Rows are points. Each copy is the shape, with its points in the same order, turned, moved and blurred by noise. Is it also mirrored, or only turned?

Shape (5 x 2)
-29 -24
-47 -21
26 30
11 -12
33 47
Copy 1 (5 x 2)
-23 -33
-38 -23
41 10
13 -29
48 23
Copy 1 is: only turned
Copy 2 (5 x 2)
-21 -21
-18 -33
25 49
-23 27
43 59
Copy 2 is: mirrored

Shape (6 x 2)
21 -11
29 -48
-43 43
9 -42
-30 29
21 -7
Copy 1 (6 x 2)
-1 32
-32 51
22 -48
-36 35
15 -31
2 28
Copy 1 is: mirrored
Copy 2 (6 x 2)
14 -16
49 -25
-49 40
46 -9
-21 26
17 -21
Copy 2 is: mirrored
Copy 3 (6 x 2)
25 -12
53 9
-58 -9
36 18
-42 -7
21 -18
Copy 3 is: mirrored
Copy 4 (6 x 2)
21 28
51 47
-17 -46
53 26
-6 -34
18 28
Copy 4 is: only turned

Shape (7 x 3)
37 39 26
-20 5 -62
-46 25 27
36 -25 15
-6 7 41
-2 19 12
-16 -19 -69
Copy 1 (7 x 3)
-38 6 -53
49 -22 11
5 58 -7
-48 -15 7
-34 33 -6
-15 14 -21
42 -35 26
Copy 1 is: mirrored
Copy 2 (7 x 3)
-57 -3 6
51 25 -5
-18 -11 -60
-18 -47 31
-32 -40 -27
-22 -5 -19
62 11 10
Copy 2 is: only turned

Shape (6 x 3)
44 18 -29
38 11 -19
-71 21 -36
10 -9 60
16 -16 -14
-8 10 -15
Copy 1 (6 x 3)
11 64 5
12 52 6
-56 -5 68
26 -23 -30
-14 37 -8
-21 14 24
Copy 1 is: only turned
Copy 2 (6 x 3)
-34 -14 -55
-30 -7 -40
42 -54 26
-39 48 27
0 14 -27
0 -15 -6
Copy 2 is: only turned

Shape (7 x 4)
-20 -76 26 9
-54 25 21 7
20 36 -21 -40
55 4 -48 -14
25 16 0 -61
4 -12 -13 -35
34 -1 11 15
Copy 1 (7 x 4)
51 -50 -34 -12
38 5 -2 69
-41 27 6 29
-44 44 -19 -23
-38 -5 27 12
-24 -10 -14 13
19 31 -2 -21
Copy 1 is: only turned
Copy 2 (7 x 4)
-10 -8 81 -7
-4 -44 -18 -27
6 -3 -36 58
19 50 -16 62
-16 -14 -12 73
9 -10 14 42
-27 33 5 9
Copy 2 is: mirrored
Copy 3 (7 x 4)
35 -74 18 -47
36 -29 -62 5
9 25 8 45
18 38 49 5
-7 -2 24 48
28 -17 26 17
-1 4 10 -29
Copy 3 is: mirrored

Shape (12 x 6)
-4 10 -50 -21 2 12
-3 -48 17 13 10 -24
-66 -16 -1 0 12 -39
38 -30 17 -2 -51 28
45 41 -25 -22 -10 11
34 38 -48 -38 -65 5
-28 -19 -35 10 17 -68
-25 -16 9 20 9 -18
23 32 -38 -63 -22 15
-45 -44 -35 36 15 -18
17 28 5 11 -38 10
-12 -29 5 34 6 -16
Copy 1 (12 x 6)
-56 -9 8 -1 -26 29
-3 15 -6 -49 6 -34
-11 -35 -45 -39 -20 -22
16 23 47 0 33 15
-22 45 16 35 -32 34
1 3 53 49 -50 41
-26 -23 -20 -40 -51 -53
-18 -2 -31 -25 5 -27
-14 16 26 14 -55 65
-51 -39 -17 -39 3 -43
1 12 4 37 6 9
-23 1 -11 -25 19 -35
Copy 1 is: mirrored
Copy 2 (12 x 6)
1 51 7 -26 -17 -41
-40 -34 27 -37 19 -26
-66 22 48 10 22 -33
27 -34 7 -29 -21 17
36 28 -47 -12 -9 -24
68 37 -1 4 -20 -20
-35 11 46 -13 30 -87
-48 -8 25 -4 -4 -35
47 65 -15 -10 -1 -9
-63 0 53 -35 -21 -63
15 -12 -10 12 -29 -16
-44 -29 20 -21 -9 -38
Copy 2 is: only turned
Copy 3 (12 x 6)
-6 -32 -32 19 -33 12
-56 -12 4 -4 5 -41
-35 7 -6 -35 -64 -32
-5 -29 -65 29 31 -61
33 -2 -40 55 0 3
37 -24 -72 60 -43 -25
-50 2 17 18 -62 -16
-38 15 -6 -20 -14 -17
47 -38 -44 35 -32 3
-86 -10 -17 -10 -39 -3
1 15 -55 19 6 -31
-62 -1 -16 -10 -8 -31
Copy 3 is: mirrored

Shape (9 x 6)
35 -3 -54 -5 -6 36
-24 -47 19 11 60 5
4 -20 42 26 107 5
20 18 -9 -31 -15 10
42 7 -34 14 -16 3
10 19 -25 11 10 62
2 -4 18 28 -35 -21
-10 20 -30 12 27 1
-21 -29 22 18 89 -16
Copy 1 (9 x 6)
8 7 31 -48 45 -34
-78 -19 -4 -20 -7 30
-94 43 -9 -28 -16 56
20 7 47 -10 13 -2
11 23 17 -20 18 -43
16 10 3 -62 37 13
16 -9 -12 15 -29 -17
-13 14 3 -4 46 11
-93 11 -8 5 0 43
Copy 1 is: mirrored
Copy 2 (9 x 6)
16 6 48 -46 13 15
0 -13 -46 -35 8 -70
-2 19 -73 -51 -45 -70
-19 -15 30 -7 -17 12
10 34 38 -10 2 7
6 3 -1 -60 2 37
-25 24 -5 32 27 -11
33 -6 -12 -12 -7 7
16 -6 -64 -26 -21 -75
Copy 2 is: only turned

Shape (12 x 8)
9 17 16 -9 0 24 7 13
-20 1 -29 -1 0 40 -11 -27
59 7 -34 -89 56 23 34 14
-10 14 -30 4 3 2 2 37
-7 -5 -63 20 11 48 -8 -34
-21 -40 18 -16 20 -11 1 99
-41 -4 1 -46 23 -24 -13 -9
-42 10 20 -14 2 -11 29 -27
14 -28 -7 -14 8 43 34 -19
-42 7 25 3 42 -5 -3 -37
11 -65 -67 0 16 -22 -101 -13
20 -22 -3 15 10 -11 20 32
Copy 1 (12 x 8)
-23 17 -8 2 -19 22 -29 -6
28 -26 18 -7 0 42 -27 21
28 58 -51 58 -25 74 12 2
-6 -25 -17 4 0 17 -9 -31
53 -40 16 -18 -28 54 -20 17
-79 -5 -71 -21 27 31 10 -26
14 32 7 -15 56 23 6 6
16 35 4 -36 29 -4 -35 26
6 8 -21 -22 -31 48 -16 47
14 39 21 -61 29 31 -40 -7
4 -58 51 -25 5 79 86 -5
-18 6 -40 -34 -28 20 9 -18
Copy 1 is: only turned
Copy 2 (12 x 8)
-1 14 -1 -17 -16 5 19 3
-19 43 4 31 -4 15 -20 -9
13 35 -39 -70 -49 92 -25 -11
-8 24 -46 -10 8 -9 -1 0
-3 52 0 31 16 19 -58 -27
-25 -9 -68 -31 -10 -10 5 85
-48 7 -38 30 -29 49 17 16
-67 2 3 7 -5 27 25 -11
-24 15 21 -18 -17 25 -44 -2
-47 12 8 32 18 54 28 11
38 -20 -57 97 -21 35 -68 34
-1 -26 -22 -25 11 5 -14 21
Copy 2 is: mirrored

Shape (13 x 8)
-24 44 29 -14 -33 -4 17 -24
-22 39 24 1 8 -40 13 -35
12 21 -22 -34 34 0 2 -65
-31 29 6 30 11 30 -13 -17
20 35 78 18 1 -49 26 -4
-5 13 -17 40 16 18 21 -33
-8 -8 -3 11 -5 23 57 -11
88 21 25 -36 -8 -22 34 -20
9 14 3 29 -1 11 -2 9
-10 -72 39 27 5 13 1 -2
-20 59 5 -8 -48 -30 -15 -22
43 16 20 -64 -11 -18 8 32
46 30 -43 17 50 -12 36 -14
Copy 1 (13 x 8)
0 56 32 4 -57 22 19 -8
-36 34 47 6 -69 -5 -3 3
-26 -13 71 -4 -29 40 -37 -16
2 29 1 -13 -40 16 -32 35
-51 87 40 16 -39 -46 0 -14
-13 10 35 -6 -10 8 -18 50
-26 21 20 -9 12 20 28 26
-21 48 90 9 23 -18 -1 -60
6 27 10 -8 -7 -21 -15 14
-44 13 -40 46 16 -6 -8 9
32 37 43 12 -82 -2 14 -13
-6 32 33 -20 -3 -18 12 -88
-28 -10 81 -42 7 -26 -24 17
Copy 1 is: mirrored
Copy 2 (13 x 8)
24 -16 15 -43 17 -13 4 -44
-6 -51 30 -22 -16 -28 -13 -27
32 -42 49 -30 24 2 -36 33
-7 -32 -22 -42 37 35 -21 -15
16 -59 2 -15 -54 -34 34 -31
-2 -30 -15 -52 15 13 -23 31
13 1 -22 -42 28 -21 4 28
89 -34 39 -29 -42 -12 36 25
4 -15 -14 -24 3 30 6 10
29 -4 -80 2 -15 -14 -46 -2
4 2 43 -41 -2 13 1 -52
70 3 31 30 -10 -3 43 -4
-11 -37 33 -18 -3 8 22 80
Copy 2 is: mirrored
Copy 3 (13 x 8)
11 -18 31 21 46 39 -20 13
10 -47 2 33 55 12 7 5
-4 -8 -16 18 56 -43 -13 58
-6 -19 12 20 1 31 33 47
46 -17 -14 44 84 54 32 -24
10 -25 -1 -15 27 9 39 52
3 -1 1 -48 44 32 17 27
67 22 -51 9 96 8 -25 16
28 -6 -19 0 7 34 23 28
8 44 4 -14 6 2 70 -26
29 -42 26 33 19 32 -39 10
24 33 -56 24 48 34 -53 -9
26 -36 -74 -16 52 -7 17 59
Copy 3 is: only turned

Shape (15 x 9)
-23 -65 16 -2 2 10 -5 -5 -29
-2 8 28 29 3 34 40 25 33
-67 -32 -1 40 16 7 -24 49 20
-21 9 24 -3 22 72 60 -1 20
8 8 20 -50 26 15 21 -35 -3
8 44 -35 -55 -27 -17 31 -33 -12
67 3 -21 -38 16 28 7 54 -56
37 26 -4 4 17 7 -8 -19 5
1 6 -12 -74 -4 -40 -29 35 -17
-47 -49 -18 5 -22 10 -13 -36 -23
22 45 37 20 -41 36 19 -3 -18
5 -7 -16 27 17 26 -32 -18 -23
20 35 29 46 14 -57 -16 37 4
44 34 6 -7 11 25 56 -42 -39
-66 59 30 -32 -2 -4 34 -9 4
Copy 1 (15 x 9)
-24 -28 52 46 23 31 -21 -27 -12
-20 -22 -5 -1 20 -16 13 -16 50
6 -18 20 18 54 5 -76 -47 45
-69 -7 20 -12 20 -9 39 -51 42
-17 -2 54 -9 -25 0 38 -46 -13
-10 41 50 -48 -32 5 12 17 -33
17 -16 111 0 19 -19 47 32 22
23 -14 31 -18 18 -28 30 -16 -18
37 2 94 -14 -44 -2 -37 -2 -3
-36 -12 37 20 38 26 -47 -19 -51
-17 -59 6 -42 5 7 35 23 10
7 -26 45 -2 63 -10 9 -22 -28
83 -31 -4 -13 9 3 -1 2 33
-15 5 34 -25 7 17 88 3 -15
-25 6 22 -68 -29 41 -13 -49 28
Copy 1 is: only turned
Copy 2 (15 x 9)
10 -4 -18 18 -41 -19 -48 26 -31
0 35 -22 -5 -9 0 14 -50 -18
-62 -22 -17 -33 -12 -19 -38 -16 -42
-3 50 -27 35 -9 6 -26 -64 15
52 26 2 3 4 5 -31 2 33
55 -30 43 9 14 42 5 5 49
8 50 13 -13 -65 67 24 45 28
21 33 12 -10 14 -9 32 13 14
24 -33 13 -59 -14 50 -30 47 5
-1 -38 5 46 -14 -29 -34 23 -21
7 4 -67 10 -16 8 62 -19 26
-16 21 6 5 -6 -21 6 31 7
15 -4 -10 -86 -19 -19 50 -10 -16
64 34 6 41 -30 -5 35 -13 50
23 -30 -24 -25 16 14 -35 -62 60
Copy 2 is: mirrored
Copy 3 (15 x 9)
48 23 -31 -38 41 -8 12 -20 27
66 -17 5 14 -5 4 -55 4 0
47 1 0 10 89 -20 -29 -28 -34
67 21 29 -15 -13 19 -75 12 15
23 53 -3 -24 -40 19 -16 -20 11
-36 12 39 -13 -53 3 8 -19 24
-23 8 -66 -21 -36 -59 -54 -12 33
-6 16 -30 29 -23 24 -23 -10 10
-34 23 -12 -33 -20 -44 14 -52 -37
14 25 6 -31 65 18 22 -3 27
8 -47 -13 -15 -26 45 -45 3 20
-6 25 -39 11 41 21 -25 -14 26
16 -44 -37 48 -1 0 -10 -77 -26
10 8 -11 -2 -60 28 -34 -15 75
20 7 69 -29 -16 30 -36 -56 -19
Copy 3 is: mirrored

Shape (16 x 11)
37 -22 -43 -23 -29 23 -46 15 92 3 15
38 38 34 -19 11 -4 7 -16 -22 -36 -8
10 -41 37 18 -25 -25 11 -53 20 -44 -14
-12 51 14 19 -84 -37 -9 21 -12 -3 -20
-2 20 -27 52 23 40 -16 -33 3 42 -16
6 -15 -5 12 43 -20 23 -25 53 -2 -54
-68 4 39 22 -1 12 5 -16 -64 -8 -38
-52 -39 -30 44 -3 6 46 -54 18 25 4
89 -8 6 -50 0 2 27 52 2 -10 9
60 -11 -19 -22 -13 3 22 -48 8 6 -30
7 43 51 -8 2 -42 3 -71 -42 43 11
2 -12 8 44 -20 6 -3 -30 -6 32 2
-18 -44 14 2 8 -17 -27 -28 -19 -15 -28
6 21 9 -37 -14 76 -26 -3 13 -53 -28
52 -1 -40 0 26 -5 36 -17 23 -47 -8
-24 8 -42 19 10 16 0 -66 0 -29 -23
Copy 1 (16 x 11)
-17 54 60 -58 -35 -40 49 35 27 -20 0
-44 8 -6 33 6 38 -13 -6 36 23 20
-16 -23 63 10 -6 1 -64 10 13 -6 32
-52 -19 30 47 46 -4 9 94 36 7 -1
21 -23 10 -6 12 4 32 -3 -17 20 -62
17 29 37 29 -9 -43 -27 -20 -14 40 -12
-2 -71 -45 53 40 -12 -31 15 5 -18 -1
34 -43 12 -30 -2 -30 -48 38 -55 20 -22
-25 86 -5 24 -56 45 7 43 36 -2 24
-30 49 32 -5 1 27 -35 7 -15 -2 -22
-6 -11 5 19 90 67 -14 12 -14 30 32
16 -30 30 4 14 23 -4 38 -10 -6 -17
27 -13 13 16 25 -17 -40 -1 34 -27 10
-79 -6 -13 -2 -26 -22 20 -18 30 -34 1
-20 41 18 -11 -44 7 -42 2 28 49 -19
-19 -24 2 -30 17 -25 -40 -10 10 23 -43
Copy 1 is: only turned
Copy 2 (16 x 11)
1 93 -48 23 10 -21 7 -33 -34 68 -17
-3 -10 21 -22 -30 47 -15 16 -22 27 10
8 24 24 26 26 8 -13 22 -31 0 77
-35 16 -17 59 9 47 -27 49 44 3 -24
40 -29 5 29 -12 -67 -14 -9 6 26 -32
23 30 32 -10 3 -35 23 -6 33 36 42
15 -57 15 -8 40 6 -11 24 22 -53 -9
-12 -14 34 53 40 -75 24 -26 5 -16 21
-50 33 -4 -46 -11 24 22 36 -50 83 -4
-23 0 27 1 13 -12 -31 -16 -19 77 35
-21 -11 93 -1 -25 4 -70 17 -5 -19 -16
4 -4 22 43 15 -42 -22 27 -15 10 -8
10 10 -3 -25 34 -22 -29 18 -4 -21 32
43 -9 -39 -13 23 52 1 -38 -29 41 -7
-22 1 -3 -6 -30 -14 29 -11 -18 58 52
9 -33 -7 22 -1 -27 -14 -47 14 4 37
Copy 2 is: only turned
Copy 3 (16 x 11)
-32 -27 8 -23 71 32 1 -13 82 37 43
-13 54 2 27 23 -20 12 -34 7 -27 -43
-65 11 41 35 52 -11 24 8 -13 -52 13
-13 32 1 17 44 30 -80 31 -25 -19 -27
12 -61 -19 69 6 19 0 -38 1 -1 23
-42 1 4 0 12 20 51 -38 -33 -6 43
-10 -7 30 57 -38 -45 -37 7 -59 -18 -30
1 -40 12 52 13 -25 14 26 -30 -27 78
-12 28 -47 -50 20 -12 28 -9 66 -26 -37
-30 -12 -38 -2 64 -35 19 -40 6 -41 5
16 25 -17 86 62 -30 25 9 -42 -12 -61
-11 -37 1 55 28 6 -5 18 -4 -36 8
-25 -40 58 9 20 -22 8 -6 -21 -18 -15
-63 3 11 16 4 -42 -47 -54 57 19 -6
4 27 -1 -20 24 -4 27 -54 25 -54 34
3 -12 34 45 26 -38 -19 -53 -15 -22 49
Copy 3 is: only turned
